Each row is a point. Each copy is the shape, with its points in the same order, stretched, turned, moved and blurred by noise. Say if it was mirrored as well.

Shape, 5 rows:
0.025, -0.010
0.036, 0.072
-0.013, 0.009
0.014, 0.044
-0.015, -0.064
Copy 1:
-0.015, 0.027
0.069, 0.043
0.013, -0.023
0.040, 0.019
-0.054, -0.031
Copy 1 is: mirrored
Copy 2, 5 rows:
-0.015, -0.017
-0.022, 0.072
0.021, 0.002
-0.001, 0.041
0.015, -0.079
Copy 2 is: mirrored
Copy 3:
-0.008, -0.011
-0.060, 0.036
0.008, 0.028
-0.042, 0.040
0.056, -0.020
Copy 3 is: mirrored
Copy 4 (5 x 2):
0.003, -0.027
-0.078, -0.013
-0.010, 0.010
-0.049, 0.000
0.058, -0.007
Copy 4 is: mirrored

Shape:
0.009, -0.038, 0.013
-0.049, -0.008, 0.012
0.004, 0.060, 0.080
0.018, -0.071, 0.021
-0.020, -0.034, -0.047
0.028, 0.006, 0.067
0.029, -0.027, -0.034
-0.016, 0.040, 0.028
0.037, -0.010, -0.018
Copy 1 (9 x 3):
-0.008, -0.029, -0.013
-0.033, 0.006, -0.038
-0.092, -0.015, 0.051
0.004, -0.070, -0.018
0.036, 0.007, -0.043
-0.060, -0.041, 0.032
0.035, -0.014, 0.007
-0.051, 0.006, 0.015
0.023, -0.014, 0.022
Copy 1 is: only turned
Copy 2:
0.016, -0.011, -0.033
-0.027, 0.031, 0.008
0.011, -0.037, 0.089
0.003, -0.030, -0.063
0.017, 0.060, -0.043
0.020, -0.045, 0.026
0.059, 0.024, -0.038
0.010, 0.012, 0.056
0.064, 0.010, -0.016
Copy 2 is: only turned

Shape:
0.029, -0.043, 0.000, -0.016
0.023, 0.014, 0.049, -0.023
-0.023, -0.064, -0.039, -0.031
0.005, -0.004, 0.037, -0.024
-0.064, -0.003, 0.061, -0.022
-0.073, 0.009, -0.005, 0.002
0.015, -0.015, -0.032, -0.048
Copy 1, 7 rows:
0.022, -0.023, -0.020, 0.011
0.058, -0.004, 0.044, -0.009
-0.040, -0.048, -0.051, -0.022
0.030, -0.016, 0.026, -0.017
-0.009, -0.050, 0.055, -0.047
-0.076, -0.010, 0.024, -0.047
0.009, -0.013, -0.043, -0.034
Copy 1 is: only turned
Copy 2 (7 x 4):
0.012, -0.046, 0.002, -0.038
-0.056, -0.025, 0.019, -0.022
0.050, 0.003, -0.003, -0.073
-0.040, -0.021, 0.025, -0.045
-0.047, 0.006, 0.076, -0.076
0.002, 0.055, 0.055, -0.047
0.009, 0.002, -0.037, -0.043
Copy 2 is: mirrored

Shape, 10 rows:
-0.035, -0.043, -0.019, -0.040, 0.065, -0.002
0.008, -0.024, 0.008, -0.055, -0.041, 0.052
-0.020, -0.012, 0.049, -0.023, -0.033, 0.002
-0.015, 0.049, 0.009, 0.019, 0.047, 0.073
0.025, -0.043, 0.026, -0.070, -0.058, 0.030
-0.011, 0.002, 0.040, 0.038, 0.007, 0.038
-0.051, 0.006, -0.049, 0.011, -0.018, 0.009
-0.019, 0.027, -0.020, 0.019, 0.069, -0.072
-0.005, -0.042, 0.024, -0.039, -0.011, 0.027
0.001, -0.019, -0.029, 0.029, 0.058, -0.031
Copy 1:
-0.062, -0.015, -0.023, -0.005, 0.085, -0.044
-0.054, -0.012, 0.009, -0.034, -0.026, 0.026
0.007, -0.033, 0.016, -0.015, -0.001, 0.007
-0.052, 0.043, 0.045, 0.059, 0.050, 0.029
-0.045, -0.024, 0.017, -0.064, -0.032, 0.002
-0.016, 0.010, 0.040, 0.060, 0.007, 0.001
-0.017, -0.008, -0.073, 0.027, 0.018, 0.037
0.028, 0.027, -0.046, 0.027, 0.092, -0.054
-0.044, -0.026, 0.026, -0.010, 0.004, -0.020
-0.017, 0.023, -0.028, 0.038, 0.053, -0.070
Copy 1 is: mirrored
Copy 2:
-0.035, -0.040, -0.032, -0.010, 0.059, -0.040
-0.020, -0.015, -0.070, -0.011, -0.061, 0.003
-0.046, -0.024, 0.005, -0.040, -0.049, 0.015
-0.070, -0.013, -0.028, 0.022, 0.014, 0.081
-0.003, -0.023, -0.067, -0.033, -0.073, -0.008
-0.045, -0.022, 0.016, 0.009, -0.020, 0.063
-0.066, 0.025, -0.024, 0.023, -0.007, -0.029
-0.047, 0.022, 0.038, -0.027, 0.077, 0.013
-0.018, -0.036, -0.038, -0.016, -0.030, 0.001
-0.009, 0.003, 0.015, 0.010, 0.055, 0.012
Copy 2 is: only turned

Shape, 14 rows:
-0.032, -0.052, 0.021, -0.004, 0.018, 0.017, -0.010, 0.031
-0.047, -0.017, 0.034, -0.020, -0.026, -0.017, 0.001, 0.045
0.034, 0.034, -0.069, -0.027, -0.015, -0.025, -0.059, 0.008
0.019, -0.050, 0.012, 0.029, 0.001, -0.028, -0.029, -0.036
0.007, 0.041, -0.043, 0.030, -0.086, 0.027, -0.046, 0.079
-0.012, 0.063, -0.048, -0.004, -0.011, -0.001, -0.045, -0.008
-0.004, 0.061, -0.093, 0.052, -0.012, 0.013, -0.023, 0.053
0.000, -0.018, -0.012, 0.034, -0.011, -0.037, 0.031, -0.019
0.041, -0.014, -0.013, -0.010, 0.003, -0.026, -0.011, -0.001
-0.031, -0.038, -0.044, -0.009, 0.003, -0.021, 0.025, -0.010
-0.018, 0.012, 0.004, -0.010, -0.006, 0.043, -0.018, 0.036
-0.034, 0.007, 0.017, 0.012, 0.020, 0.042, 0.057, 0.057
-0.060, -0.002, 0.069, -0.010, 0.067, 0.022, -0.009, 0.103
-0.015, -0.022, -0.003, -0.017, 0.008, -0.028, 0.005, 0.005
Copy 1 (14 x 8):
0.000, 0.000, 0.053, -0.034, 0.001, 0.001, -0.007, 0.003
0.024, 0.032, 0.057, -0.046, 0.008, -0.014, -0.014, 0.048
0.080, -0.016, -0.051, 0.042, 0.038, -0.028, -0.026, 0.005
0.022, -0.009, 0.020, 0.042, -0.027, -0.019, 0.051, 0.009
0.019, -0.045, -0.086, -0.030, -0.013, 0.010, -0.066, 0.077
0.031, -0.004, -0.045, 0.023, 0.061, -0.030, -0.024, 0.043
-0.028, -0.013, -0.081, 0.011, 0.019, -0.015, -0.082, 0.025
-0.014, 0.069, -0.001, 0.032, -0.038, -0.026, 0.017, 0.001
0.052, 0.020, 0.002, 0.040, -0.008, -0.006, 0.006, -0.018
0.006, 0.065, 0.020, -0.009, 0.002, -0.049, 0.030, -0.029
0.005, -0.010, -0.003, -0.033, 0.032, 0.024, -0.036, 0.023
-0.060, 0.053, 0.028, -0.039, 0.022, 0.046, -0.047, 0.007
-0.034, 0.000, 0.124, -0.043, 0.055, 0.040, -0.098, 0.034
0.026, 0.047, 0.029, 0.006, 0.008, -0.026, 0.007, -0.001
Copy 1 is: mirrored
Copy 2, 14 rows:
-0.002, 0.056, -0.023, 0.025, -0.004, -0.014, -0.024, 0.055
-0.005, 0.062, -0.063, 0.009, 0.011, -0.040, -0.065, 0.007
0.102, -0.030, 0.001, 0.006, 0.020, -0.030, -0.041, -0.037
0.001, -0.008, 0.015, 0.022, -0.037, -0.020, -0.062, 0.030
0.094, 0.053, -0.019, -0.014, -0.015, 0.023, -0.105, -0.060
0.075, -0.028, -0.034, 0.020, 0.052, 0.004, -0.060, -0.050
0.103, 0.013, -0.025, 0.050, -0.005, 0.033, -0.023, -0.077
0.000, -0.005, -0.032, 0.028, -0.040, -0.016, -0.026, -0.027
0.031, -0.002, 0.012, 0.005, -0.010, -0.037, -0.010, -0.009
0.023, -0.003, -0.054, 0.030, -0.028, -0.026, -0.002, 0.009
0.032, 0.046, -0.021, -0.001, 0.037, 0.014, -0.032, 0.002
-0.017, 0.077, -0.044, 0.026, 0.021, 0.014, 0.032, -0.022
-0.030, 0.124, -0.025, 0.068, 0.067, -0.029, 0.006, 0.031
0.010, 0.011, -0.034, 0.022, 0.003, -0.037, -0.020, 0.006
Copy 2 is: only turned
Copy 3, 14 rows:
-0.006, 0.016, -0.017, 0.053, -0.021, -0.005, -0.036, 0.025
-0.002, 0.046, -0.052, 0.018, -0.043, -0.024, -0.015, 0.016
0.062, -0.017, -0.035, -0.068, 0.042, -0.026, -0.023, 0.011
0.029, -0.037, 0.026, -0.007, -0.021, -0.028, -0.045, -0.044
0.032, 0.018, -0.093, -0.073, -0.022, 0.016, -0.081, 0.020
0.024, 0.015, -0.032, -0.068, 0.039, 0.002, -0.035, -0.019
0.063, -0.002, -0.078, -0.033, 0.033, 0.053, -0.070, -0.022
0.026, -0.029, -0.005, 0.002, -0.029, 0.013, -0.005, -0.051
0.056, -0.015, 0.006, -0.021, -0.016, -0.015, -0.001, -0.002
-0.010, -0.029, -0.032, 0.039, -0.001, 0.002, 0.013, -0.004
-0.002, 0.039, -0.033, -0.011, -0.017, 0.018, -0.038, 0.030
0.008, 0.052, -0.038, 0.050, -0.046, 0.077, -0.012, 0.016
0.041, 0.109, -0.034, 0.078, -0.025, 0.013, -0.049, 0.027
0.022, 0.003, -0.018, 0.017, -0.011, -0.014, 0.000, -0.003
Copy 3 is: only turned

Shape, 14 rows:
0.003, 0.062, -0.011, 0.006, 0.020, 0.023, -0.045, -0.056, -0.031
-0.039, 0.057, 0.037, -0.031, -0.006, -0.055, 0.055, -0.020, -0.020
0.020, -0.045, 0.042, 0.058, 0.032, 0.033, 0.035, 0.049, 0.020
0.024, -0.030, -0.047, 0.003, 0.035, 0.040, 0.038, -0.027, 0.050
-0.009, 0.060, 0.039, 0.034, 0.026, 0.060, 0.042, -0.033, -0.019
0.007, 0.011, -0.019, -0.002, -0.021, -0.008, 0.002, -0.048, -0.041
-0.038, 0.009, -0.030, 0.025, -0.060, -0.022, -0.035, -0.030, -0.001
0.028, 0.010, 0.029, 0.089, -0.021, -0.044, 0.016, -0.028, -0.018
0.004, 0.022, -0.023, 0.045, -0.044, -0.050, -0.016, 0.042, -0.035
-0.003, 0.006, 0.059, 0.022, -0.045, 0.024, -0.054, -0.047, 0.015
0.006, -0.010, 0.028, 0.004, -0.012, 0.065, -0.006, -0.045, 0.015
0.008, 0.057, 0.016, 0.002, 0.016, 0.009, 0.044, 0.029, 0.019
0.030, 0.011, 0.009, -0.009, -0.057, -0.005, -0.005, 0.044, 0.024
-0.010, -0.025, -0.054, -0.007, 0.065, 0.040, -0.012, 0.008, 0.045
Copy 1, 14 rows:
-0.048, -0.107, -0.024, -0.027, -0.015, 0.020, -0.034, 0.051, 0.057
-0.035, -0.021, -0.034, -0.106, 0.007, 0.009, -0.034, -0.051, -0.001
0.014, 0.026, 0.001, 0.062, -0.003, -0.033, 0.055, -0.026, -0.083
0.050, 0.004, -0.007, 0.100, 0.002, -0.031, -0.023, 0.000, 0.004
-0.049, -0.085, -0.033, 0.008, -0.076, -0.029, 0.019, -0.002, 0.011
-0.009, -0.044, 0.001, -0.031, -0.035, 0.040, -0.039, 0.027, 0.015
-0.045, 0.007, 0.034, -0.032, 0.015, 0.006, -0.053, 0.022, -0.016
-0.022, -0.062, 0.028, -0.057, 0.002, 0.003, -0.038, -0.005, -0.085
-0.027, 0.015, 0.062, -0.107, 0.020, 0.006, 0.010, 0.006, -0.044
-0.058, -0.058, -0.014, 0.051, 0.018, 0.048, -0.046, -0.009, -0.015
-0.017, -0.040, -0.026, 0.099, -0.032, 0.023, -0.017, -0.002, 0.008
-0.016, -0.018, -0.005, -0.023, 0.011, -0.027, 0.025, -0.051, 0.004
-0.005, 0.029, 0.037, 0.005, 0.048, 0.035, 0.010, -0.058, -0.012
0.025, 0.025, -0.017, 0.075, 0.037, -0.047, 0.003, 0.031, 0.020
Copy 1 is: mirrored
Copy 2:
0.070, 0.023, 0.016, -0.047, -0.047, 0.058, 0.039, -0.011, 0.053
-0.021, -0.020, 0.008, 0.018, -0.018, -0.001, -0.004, -0.119, 0.047
0.016, -0.046, 0.033, -0.043, 0.073, -0.034, -0.018, 0.011, -0.048
0.042, 0.013, -0.001, -0.097, 0.009, 0.018, -0.059, -0.001, 0.001
0.075, -0.017, 0.038, -0.039, 0.024, 0.053, -0.002, -0.066, -0.005
0.019, 0.029, 0.014, -0.017, -0.031, 0.032, -0.023, 0.003, 0.055
-0.020, 0.069, -0.009, 0.005, -0.038, 0.003, 0.002, 0.001, 0.036
0.000, 0.028, 0.077, -0.005, 0.034, -0.026, 0.018, 0.010, 0.034
0.003, 0.044, -0.006, 0.049, -0.001, -0.059, -0.019, 0.018, 0.062
-0.040, 0.005, 0.007, -0.039, 0.003, 0.060, 0.082, 0.005, -0.011
0.004, -0.005, 0.002, -0.070, 0.010, 0.076, 0.013, 0.000, -0.019
0.024, -0.017, -0.017, -0.021, 0.028, -0.006, -0.016, -0.079, 0.017
-0.054, 0.011, -0.062, 0.002, 0.029, -0.009, -0.003, -0.003, 0.022
0.061, -0.002, -0.013, -0.088, -0.025, -0.007, -0.034, 0.002, 0.000
Copy 2 is: only turned
